Each row is a point. The window is the flat piece filled in between its corners: a triangle in 3 columns, a solid with four corners in 4, and so on. A path goes straight from each point to the next, and from the last back to the first. After which points does the path pass through the window?
In the rows, zero is written as 128.

Window, 3 rows:
[[135 165 143]
 [136  68 172]
 [117 175 104]]
Path:
(1): [150 156 123]
(2): [ 48 143  94]
(3): [103 172 186]
(4): [155 154 112]
(5): [157  81 165]
(6): [ 80  61 177]
(7): [100 192 180]
(8): [147 135 125]
(9): [151 187  95]
(10): [ 96 167 150]
(11): [ 86 109 174]
(12): [158 122 107]
Through the window after points: 3, 5, 7

Window, 4 rows:
[[147  89 146  61]
 [160 214 115 134]
 [ 82  99 140 157]
 [111 118 170 148]]
Path:
(1): [ 75 106 157 146]
(2): [124 173 140 109]
(3): [184 139 100  98]
(4): [191 154 102 129]
(5): [105 143 165 105]
(6): [ 58  79 192  69]
(7): [116  69 125 164]
(8): [129  96  86 175]
Through the window after points: 4, 8

Window:
[[ 95  54  84  94 181 148]
 [141 225 118  85 132 148]
 [ 95  95 137 110 158  78]
 [ 85  90 175 205  82  90]
 [194 129 106 177 210 193]
 [209  99 152 139 133 149]]
Path:
(1): [190  87 216 152 144 168]
(2): [145 134  77 121 132 121]
(3): [126 181  63 132 131 115]
(4): [148 146 172  93 158 149]
(5): [143 122 208  81 142 186]
(6): [180  82  82 176 145  70]
(7): [135 162  68 112 132 126]
(8): [114 113 140  91 175 161]
(9): [ 97  68 151 137 153 176]
(10): [139  85 109 180 152  95]
(11): [107 126 106 143 144  67]
(12): [108  73 158  93 172 124]
(13): [143 175 140 109 177 158]
(14): [156 166  87 127 115 133]
(15): [138 127  97 137 111 121]
(16): [128 128 137 117 171 175]
Through the window after points: 1, 3, 5, 7, 11, 13

Window (8 x 8):
[[ 89  46  90 142 195  61 151 169]
 [189 132 203  94 106 100 126 115]
 [167  63 137 227  78 176  99 162]
 [156  80 189 158  74 186 169 195]
 [113 102 204 130  74 160 110 160]
 [111 175 188 144 178 132 164 136]
 [118 176 102  86 181 121 128 142]
 [ 80  83  98  74  91  55 186  97]]
Path:
(1): [128 153 144 141 107 121 120 158]
(2): [108  98 166  78 145 152 133 136]
(3): [166 109 185 138  98 179 123 118]
(4): [151 128 187 134  67 124 154 184]
(5): [138 159 116 187 126  84 108 173]
(6): [136  66 148 122 132 155 159 141]
(7): [108 100 134 158 148 179 141 135]
(8): [133 111 205 134  85  41 154 220]
(9): [116 135 119 149 124  81 154 156]
(10): [123 117 151 105 158 118 156 116]
(11): [ 98  74 163  96 201 145 189  85]
(12): [117 176 141 111  85  86 129 174]
(13): [119 108 159 140 122  78 154 167]
(14): [122 104 108  76 193 124  94  75]
(15): [ 93 113 170  95 151 154 160 121]
(16): [148 171 165 142 143  88 141 175]
Through the window after points: 1

Window (9 x 9):
[[151 156 179 189  68  96 153  88 148]
 [119 187 165 131 138 167 152  99 127]
 [127 112  61 118 132 172  88 134 174]
 [117 165  84 143  86 134 172 121  45]
 [ 87 174 138 121 126 159 179 142 193]
 [206 134 156 142 100  92 168 108 123]
 [173 201 174  99  80 101 161  29 131]
 [187 162 121 129 137  58 103 151 141]
 [124 128  83 116  57 190 103 164  98]]
Path:
(1): [202 163  62 141 117 155 172 110 163]
(2): [155 184 106 156 101 153 123 114 124]
(3): [113 102 115  65  89 115 152 112 112]
(4): [140 136 130 118 111 117 144 122 119]
(5): [186 233  83 173 125  82 106 151 107]
(6): [176 210 127 145 133 152 174 130 139]
(7): [116 111 184 141  61  38 118  47 144]
(8): [119 121 162 124  98 107 110 130 106]
Through the window after points: 2, 4, 8

Window, 11 rows:
[[143 112 144 171 132  98 181 179  77 106  92]
 [ 88 128 137  81  85 107 189 176  81 132  35]
 [ 95 117 114 161  91 110 204 129 132 129 202]
 [124 120 173 163 114  74  59 108  34 168 167]
 [114 138 154 122 139 143 155 148 133 169 136]
 [104 115 211 113  71 212 167 150 143  83  68]
 [176 167  76 160  84  90  93 145  96 175 115]
 [174 152 144  94 139 117 162 157 141  56 166]
 [123  89 133 148 103 163  94 216 102  58 135]
 [ 64 178 130 116  99  96 149 150 210  71 141]
 [107 128 163 116 161 139 113  80  65 113 109]]
Path:
(1): [116 100 163 112 109 134 151 139 143  95 106]
(2): [124 176 181 120  89 189 162 164 114  81 110]
(3): [138 162 137 136 115 126 145 176  97  92 124]
(4): [ 77  54 126 114  91 143 157 125 209 137 119]
(5): [123  74 150 146  93  85 126 123 198  62  75]
(6): [ 98 169 151 119 145 160 176 178  56 134 171]
(7): [ 46 178 135 132 136 146 126 182  29 115 103]
(8): [174  99 161 114 115 115 122 122 176  96 122]
(9): [152  87 170 121 126  95 168 154 190 116 102]
(10): [ 79 192 123 107 112 151 123 128  37  83 135]
(11): [111 242 138 146  85 149 198 154 123 125 141]
(12): [104  91 143 113 119 107 112 137 149  95 116]
Through the window after points: 1, 9, 11

Window (11 x 11):
[[107  90 171 120  70 102 120 138 108 185 111]
 [  7 103 188 106 112 171  94 202 161 100 122]
 [168 139 131  87 160 113 137 171 109 131 145]
 [131 165 128 101 135  93 205 113  86 142 119]
 [137 129  76  86 142 156 153 137  82 121 103]
 [142 133 127 145 148 120  92  76  82 140 113]
 [164  97 154 130 105  67 131 157 120 109 122]
 [106 116 113  47 132 145 133  64 171 131  91]
 [134 117 125 182 145 103 132 144 167 140 152]
 [112 167 118  75 116  94 174 152 107 163  59]
 [119 159 123 177  99  76 103 142  93 138 177]]
Path:
(1): [106 178 192 145 109 165 172 102 167 149 100]
(2): [125  98  89 105 140  84 123 173 104 125 145]
(3): [ 85 121 112 108 148  84 118 150 125 130 122]
(4): [166 150 173 142  73 149 170 134 122 175  99]
(5): [145 143 151 127  95 126 151 155 135 140 129]
(6): [ 99  77  92  99 162 113  88 128  96 131  99]
(7): [ 84  87  85 137 136  73  95 144 149 150 174]
(8): [138 148 181 119 130 154 148 153 123 121  98]
(9): [157 146 149  77 106 147 131 163 130  98  96]
(10): [ 90  96 126 131 128  81 146 138 127 167 139]
(11): [120 117 117 130 136  92 134 134 106 137 143]
(12): [150 136 159 117 108 134 121 134 115 111 115]
(13): [134 206 151  99  84 171 128 146 111 144 195]
(14): [ 98  85 114 107 153  58 150 136 104 131  49]
(15): [102 107  79  59 144  94 107 143 130 132 113]
(16): [125 133 195 144 112 144 171 136 123 129 108]
Through the window after points: 3, 7

Window:
[[ 97 133  72 124  59 158  85  88 173 140 158  76]
 [119 137 108 165 225 101 136 148  73 116 129 103]
 [ 74 127  64 117  89 166  75  61  86 137 153 123]
 [161  79 132 126 118 140 138 126 144  58 126 166]
 [158 153  92 112 228 134 169 143  97 137 157 152]
 [ 90 136  85  76 120 151 123  59 105 123 112  55]
 [164  57 124 130 117 176 149 182 113 131 121 146]
 [ 51 155 108 115 107 154 124 110 132 144 113 135]
 [183 103 193 137 137 178 117 138 123 115 136 149]
 [180  96 162 168 119 170 204 150 100  84 161 145]
 [199  67 156 174 127 143 176 113 132 136 112 170]
 [ 83 149  93  79  84  92  98 102  95 157 154 102]]
Path:
(1): [107  54 138 132 186 162 131   7 103  91 161 147]
(2): [113  35 140 145 190 128 101  88 111 131 157 126]
(3): [176 182 120 128 106 165 175 170 112  93 122 145]
(4): [162 123 108 130  94 144 128 128 106  99 110 141]
(5): [102  86 151 112 160 156 152 113 133 126 170 116]
(6): [110  86 110 125 125 136 115 103 112 132 159 124]
(7): [113 187  53 102  99 157 136 107 101 109  92 108]
(8): [153 140 131 146 103 130 134 124 100  99 127 142]
(9): [158  48 162 126 160 209 143 138 142 144 155 134]
(10): [113  87 149 104 157 180 114 107 122 129 151 144]
(11): [170 148  99 147 122 104 171 129  87 118 106 123]
(12): [144 164 101 150  79 163 122 132 101 139  91 122]
(13): [ 95  59 138 104 197 120 138 101 138  83 178 151]
(14): [101 102 106  58 157 132 136 117 135 156 156  92]
(15): [161 123 108 163 103 158 128 119  81 100 117 132]
(16): [112 197  71  89  73  97 115 193 106 158 109  64]
Through the window after points: 2, 4, 8, 12, 16

Window:
[[ 94 138  85 144 123 138 112 144 126  62 113  75 106 134]
 [ 31  92  91 114  39  88 222 131 133 119 152 164  79 109]
 [103 160 140 169 140 169 135 208 170 107 154  90  35  64]
 [122 183  92 116 154 197 125 223 154  77  67 149 116 107]
 [ 79 110 135 166 129 130 205 138 140  76  99 208  96  93]
 [166 111 150 108 183  66 170 148  75 132  88 209 106 106]
 [130 115 128 114 157 153 202 173  48 129 101  97 141 136]
 [ 82  86 142  93 184 111 187 114 109 158 193  60 133  89]
 [156 196 152 173 140 153  51 128  82 147 120 159 154 134]
 [105 143  83 159 160  99 132 113 138 174  91  15 151 156]
 [148 181 237 104 124 126 175 104 117 148 130  61 135 131]
 [133 125 122 107 198 140 149  69  81 158  92 123  97 218]
 [120  40 110 136 151 155 145 173 168 115  90 108 110  95]
 [177 171 125 178 129 114 137 140 168 113 130 144 131 165]]
Path:
(1): [ 97  94 171 148 192  84 115 178  95 108 112 144 110 146]
(2): [154 163  95 119  92 158 210  68 127 161 131  93 122 107]
(3): [133 133  65 134 142 127 148  52  74 110 164  74 102  76]
(4): [103  99 164 116 168 126 181 179 127 139 107 137 126 135]
(5): [116 113 142 138 148 139 140 195 159 113 117  84 107 129]
(6): [104 181  73 155 126 157 138  79  89 107 116 154  79  63]
(7): [140 133 108 108 142 117 165 127 120 123 109 103  98 124]
(8): [ 41  95 162 188 170 142 162 173 147 116 135 137 144 139]
Through the window after points: 3, 5

Window:
[[140 169 142 102 142 120 143  97 209 160  65 170 155 228]
 [173 122  93 103 124  75 138 120 159 154  66 134 212 174]
 [102 108 170 199  82 137 103 104 148 159 105 183 143  55]
 [ 61 196  77 115 149 117  90 123 129 191 105  65 104 158]
 [113 152  97  88 147  79 133 150 118 175 144 144  75 183]
 [101 193  66 152 178  56 131 146 147 110  80 100  78 190]
 [ 83 148 152 136 110 165 188  97 113 132  97 146 132  25]
 [ 84  63 162 171  70 193 152  96 135  96 136 120 143  85]
 [121 163 118  79 209  90  92 182 182 150  95  86  91 160]
 [130 139 115 165  82 153 154  82 190 129 171 128 132  50]
 [ 71 148 202 130  52  99 132  90 140 116 133 110 127  60]
 [149 128 137 136  81 173  95  56 114  92 116 139 100  63]
 [192 134 123 133 139  87 167 114 174 201  47  91 109 201]
 [ 73  78 121 126  95 122 138  47 172 132  99 143 106  55]]
Path:
(1): [129 143 113 151 199  92 116  86 120 127 180 117 110 175]
(2): [131  87 144 146 197  87 109  71 179 154 152 128 102 166]
(3): [118 163  98 119 118 129 135 133 144 151  74 119 122 121]
(4): [132 120  76  60  77 131 153 156 224 118  97  71  81 155]
(5): [104 175 152 138 217  93  90 132 119 167  99 131 131 121]
(6): [ 88 132 144 157 155 125 122  87 142 142 122 133 125 103]
(7): [121 145 112 122  51 139 125 129 169 149  76 109 132 100]
(8): [115 151 124 108 108 123 139 125 169 142  65 117 123 128]
Through the window after points: 4

Window (14 x 14):
[[162 125 146 133 138  96  97 111 165  96 102 147 152 150]
 [170 128 168 147 176 131 157  86  98 139 103  98 153 126]
 [100 154 153 148 105 170 149 145 152 138 123 188 123 136]
 [113  90 142 100 149 149  96  92 142  94 114 169  89 152]
 [124  96 154  81 147 128  95 157 144 157 124  74 145 211]
 [154 132 150 149 127 161 114 100 151 179 160 163 144 116]
 [152 132 189 102 143 143  91 120 131 108 123 143  81 153]
 [129 118 158 109 101 107  80 148 114 101  83  87 142 122]
 [163  93 159 118 145 141 106 149 159 107 121 146 160  97]
 [156  75 109  79 118 145 146 143 124  99 166 150  81 148]
 [175 129 153  72 157 146 106 104 112 143 113 137 148 149]
 [ 95 141 166 178 110 146 117 166  92 151 143 156 173 183]
 [202 118 138 138 125 202  99 134 135 138  79 111 120 108]
 [ 61 162  79 152 165 179 120 124 183   7 158 100 135 161]]
Path:
(1): [121  92 123 137 150  90 106 158 116 107 115 167  92 144]
(2): [161 113 146  87 117 177 130 117 146 107 145 114 137 139]
(3): [168  75 138  85  88 198 123  99 157 106 131 176 151 142]
(4): [119 145 141 145 161 137 112 149 127 123 125 113 104 130]
(5): [139 137 126 117 152 133  96 143 131 132 130 128 123 134]
(6): [158  69 201 124 103 167 137 114 158  71 117 152 156 127]
(7): [158 107 166 114 113 151 111 119 119 122 110 145 143 141]
(8): [134 152 131 133 175 114  93 156 151 180 114  90 105 119]
(9): [115 146 148 112 171 111 127 158 106 140 108 160 147 116]
(10): [172  77 145 146  83 183  84 106 184  99 142  92 149 168]
(11): [144 106 171 109  83 158 104 123 107  90 134 118 166 151]
(12): [114 138 124 124 164 128 104 155 168 133 112 151  91 144]
Through the window after points: 1, 5

Window, 14 rows:
[[151 167  76 110 137 155  95  81 158 168  94 115 168 124]
 [155 142  99 124 116 133 140 154 158 117 168 116 118 104]
 [151 177 117 118 137  99 116  96 161 112  54  73 139 142]
 [144  70 153 133 155 113 125 189 102 118 100 148 113 119]
 [ 86  88 163 122 163  73 121 161 115  93 142 155 150 143]
 [136 101 137 141  89 124 136 158  84 148 171  97 144 109]
 [ 77 127 147 186 134 121 153  57 174 216  86 148  44 129]
 [170 116 157 138  87 147 135 121 151 149 146 140 152 145]
 [179 117 145 131 133 106 142  93 104 131 162 131 130  90]
 [122 138 120 122 157 157 159  93 170 121  61  89 158 105]
 [ 96 246 123  90  69 142 186 178  70  95 145 185  85  94]
 [ 86 160 126 114  58 170 152 128  76  83 154 171  35  95]
 [126 132 161  70 101 133 155 150  98 154 183 139  83 130]
 [131 249 140 139 161 174 137 116 119 123 113  97 107 160]]
Path:
(1): [145 161 190  88 130 148 108 169 149 102 137  88 128  83]
(2): [123 157 155 126 141 120 103 121 157 130 102  96 141 115]
(3): [128 144  98 119 140 129 187 123  97  97 110 146 113 157]
(4): [145 123  71 184 160  92 188 127 132 162 128 107 104 184]
(5): [107 148 191  90  80 162 104 114 135 138 135 156 111  73]
(6): [122 170 142 127 133 140 103 132 141 135 123 138 113 108]
(7): [140 167  86  99 102 139 230  96  95 105 113 115 109 161]
(8): [154 102 118 138 131  96 171 125  79 123 125 119 130 163]
(9): [119 176 160 119 117 166 105 128 150 147 134 132 121  96]
(10): [104 177 166 129 135 137 106 138 161 136 118 135 106  64]
(11): [139 135 109 133 117 126 171 117 104 124 113 133 121 152]
(12): [169 137 105 126  96 112 218 117  77 122 157 124 152 144]
(13): [ 93 144 172 111 135 146  67 171 154 128 116 159  80  95]
(14): [147 170 177 140 102 126  90  96 164 101 143 124 154  82]
(15): [134 111 111 117 142 131 149 132 120 151 110 117 118 148]
(16): [138 101  59 147 122 115 156  96  86 156 117 168 139 159]
Through the window after points: 2, 4, 12

Window (14 x 14):
[[ 76 206 187 116  97  64 163  92  91  50 122 195  91 204]
 [158  40 158 115 103 114  67 136 139 189 139  91 115 139]
 [ 75 150 153 102  85 136 177 101  95  62  84  89 172 148]
 [ 69 225 125 104  71 144 147 105 165  71 110 133 121 159]
 [184  55  94 154 124 141 140 142 104 218 111 121  99 111]
 [161  75 120  80  67  67  98 167 104 168  91 129  92  74]
 [167 112 162 140 169  68  62 107 120  57  71 146  40 133]
 [ 90 150 141 162  52 182 125 157  87  64 138 131 144 147]
 [134 183  95 120  78 120 151 121 100  49 165  99 162 181]
 [196  84 128  60  67 117  72  92  94 182  54 179 116 135]
 [124 176 167 115 188  66  33 132  65 120  81 126  74 142]
 [116  25  69 109 156 152 100 166 112 142 158 141 125 127]
 [104 116 103 176 121 117 129 186 145  95 113 133 191 176]
 [182  60 137 126 155 154 109 174 136 163 162 134 178  67]]
Path:
(1): [148 132 111 124 128 143 141 167 102  90 104 161 109 181]
(2): [158 146  94 108 111 145 145 166 117 108 124 126 127 170]
(3): [110 105 117 123 100 110 107 110  99  93 147 124 147 140]
(4): [ 99  87 113  71  82  83  75  77 137 211 132 126 142  41]
(5): [174  91 130 106  92 104 108 171  95 124  88 138  96 141]
(6): [131  89 138 105 162 133 137 198  98 102  81 111  84 212]
(7): [119 124 126 131  98 118 105 109 124 117 122 147 129 109]
(8): [ 87  85 144 185  98  68 105  95 119  98 121 160 148 134]
(9): [135 184 140  95  85 201 134 183  84  83 130 117 114 155]
(10): [142 155 169  75 158 176 105 208  62  97 121 147 126 191]
(11): [128  95 116 138 109 115 124 122 134 115 124 121 147 111]
(12): [ 75 100 135 166  73 107  86 136 138 132 142  87 195  97]
Through the window after points: 2, 4, 8, 10, 12

Window:
[[ 92 176 160  97 198 159 136 171 121  89 122 123  92 125]
 [ 49 112 198 114  72 156 108 147  98  94 116 138 203 137]
 [135 151  72  63 107  71  77 156 154 181 115 170  73  92]
 [111 159  81 127 153 103 177 108 183  98 109 148 156  98]
 [144 212 109 152 103  44  74  80 143 181 116 185 146 149]
 [ 87  75  75 230 125 162 115  63  81 176 103 114 140  84]
 [249  87  77  42 178  33 197 153  88 197  60  56 114 143]
 [122  91 155 143 121 119 156  99 196 191 102 124 118 121]
 [ 82 115 151 139   9 137 167 212 122 125 132 142  94 118]
 [113 178  84 106 138 151 100 179 128 208  92 129 131 121]
 [ 77 220 141 135  95 132  99  79 118 137 173 129 161  72]
 [122 197 200 136 111 110  36 141 165  95  64  79 194  97]
 [ 27 146 103 128 155  80 167 113  96  93 127  52 163 136]
 [166 149 146 120  96 166  87 129 215 104 174  98 123 149]]
Path:
(1): [103 144  69 108 108 134 126 119 121 169  86 162  93 124]
(2): [113 164 113  94  98 174 117  49 144  83  97 101 113  93]
(3): [113 164 163 138 147 103 109 192 148 144 149 129 154 134]
(4): [135 158 154 162 125  94  93 190 164 173 104 127 160  79]
(5): [112 158 139  99 118 131  89  59 113  75  70  65 160 141]
(6): [115 162 148 117  98 109 102 112 156 134  77 106 136 140]
(7): [ 92 172 128 159 129  90 104 162 108 120 153 123 180  84]
(8): [118 140 140 144 132 107 117 163 147 132 113 117 168 123]
(9): [108 194 144 108  98 125 121  68 122 136 108 112 112 115]
(10): [110 178 151 112  87 149 102 117 122 106  88 117 137  95]
(11): [101 163 158 145 119  92  89 147 153 141 128 109 175 117]
(12): [133 119 121 139 136  80 119 130 132 159 149 102 144 101]
Through the window after points: 2, 4, 6, 10

Window (14 x 14):
[[113  90 170 144 209  46 100 107  54 117 171 151 180 140]
 [ 90 196 182 158 149  49 159 154 187 181 115 101  86 129]
 [155 160 116 156 121 144 138  96  45 175  75 120 165 110]
 [128 116 132  89 100  92  92 115 135 104 158 127 130 105]
 [152 110 118 100 147 117 175 105 159 136 155 180 173 143]
 [157  41  98 120 158 117 161 104  45 140  81 189 116 203]
 [115 160 146 146 152 164 183 177 145 124  24 148 112 121]
 [ 80 100 182 155 136 120 179  80  86 204 193 174  93 178]
 [109 122 137 202 117  66 126 160  58 142 113 174 185 161]
 [233  53 210 138 139 101  92  87  50 153 105 138 148 112]
 [162 201  77 182 209 176 172  86 157  74 131 188 119 150]
 [119 123 117 207 152 148 135  85 147 140 146  85 143 123]
 [122  91 137 121  90  73 200 127  83  45  39  87 113 121]
 [117 185 155 187 172 120 106  70 112  79 109  98 177 180]]
Path:
(1): [ 99 154  98 141 137 116 156 176  79  70 117  85 127 199]
(2): [129 145 141 154 153 112 158  93 131 166 107 164 138 118]
(3): [124 118 154 155 146  96 149  87  91 135  80 153 139 150]
(4): [145 130 142 157 153 127 148 122  99 123 134 118 143 135]
(5): [135 152 146 133 205  99 173 196  79 140 190 121 133 179]
(6): [114 109 159 164 138  79 119  78 113 141 103 150 142 125]
(7): [109 165 123 209 179 101 118  66 111 135  75 183 102 112]
(8): [139 129 146 127 132 122 152 128 117 127 143 126 158 139]
Through the window after points: 5

Window, 14 rows:
[[125 134 100 169  97 145 122 130 166  65 134  58 148 149]
 [ 98 158  83 160  75 175 169 102 157 100 124 121  84 124]
 [132 151 119  66 122  99 169 129 112 192  57 118 143  84]
 [201 113 174 103 115  63 124 213 116 219 166 211 198  48]
 [125 139 105 177  95 149  70 114 100 132 135  98  92 137]
 [176 146 172 118  77 176 111  97  95 130 172 115 160 123]
 [105  55 161  47 153 118 155 151 137 176  91 132 102  46]
 [106 132 163 209  82 137 108 113 103 125 158 106 173  72]
 [170 124 204 186 121 139 117  92 108 168 129 161 161 158]
 [100 176 166 139  98 125 108  99 121  71 109 122  94 132]
 [127 121 170 161  25 142 107 152 110 141 137 127 166 155]
 [ 31 131  73  86 138 169 125 128 148 105 121 115 146 119]
 [ 43 171 103 119 124 144 163 142 160 131 150  51  87 136]
 [102  62 119   7 143  49 188 100 102 179 123 152 130  88]]
Path:
(1): [104 110 144 117 178 129 166 179  89 158 117 153 161 115]
(2): [148 114 134 108  82 105 116 119 137 170 144 132 136  91]
(3): [107 144 151 101  85 126 119 106 143 147 120  99 130 117]
(4): [ 91 141 106 159 131 164 133 144 107  72 143 132 126 132]
(5): [115 166 142 159  92 116 198 199  64  74 135 121 173 125]
(6): [110 110 134  94 118 139 105  95 151 176 125 138 116  88]
(7): [127 143 157 147  99 121 126  95 158 137 116 133 144 117]
(8): [138 126 159 161 114 146 121 128  93 132 141 124 140 138]
Through the window after points: 3, 7
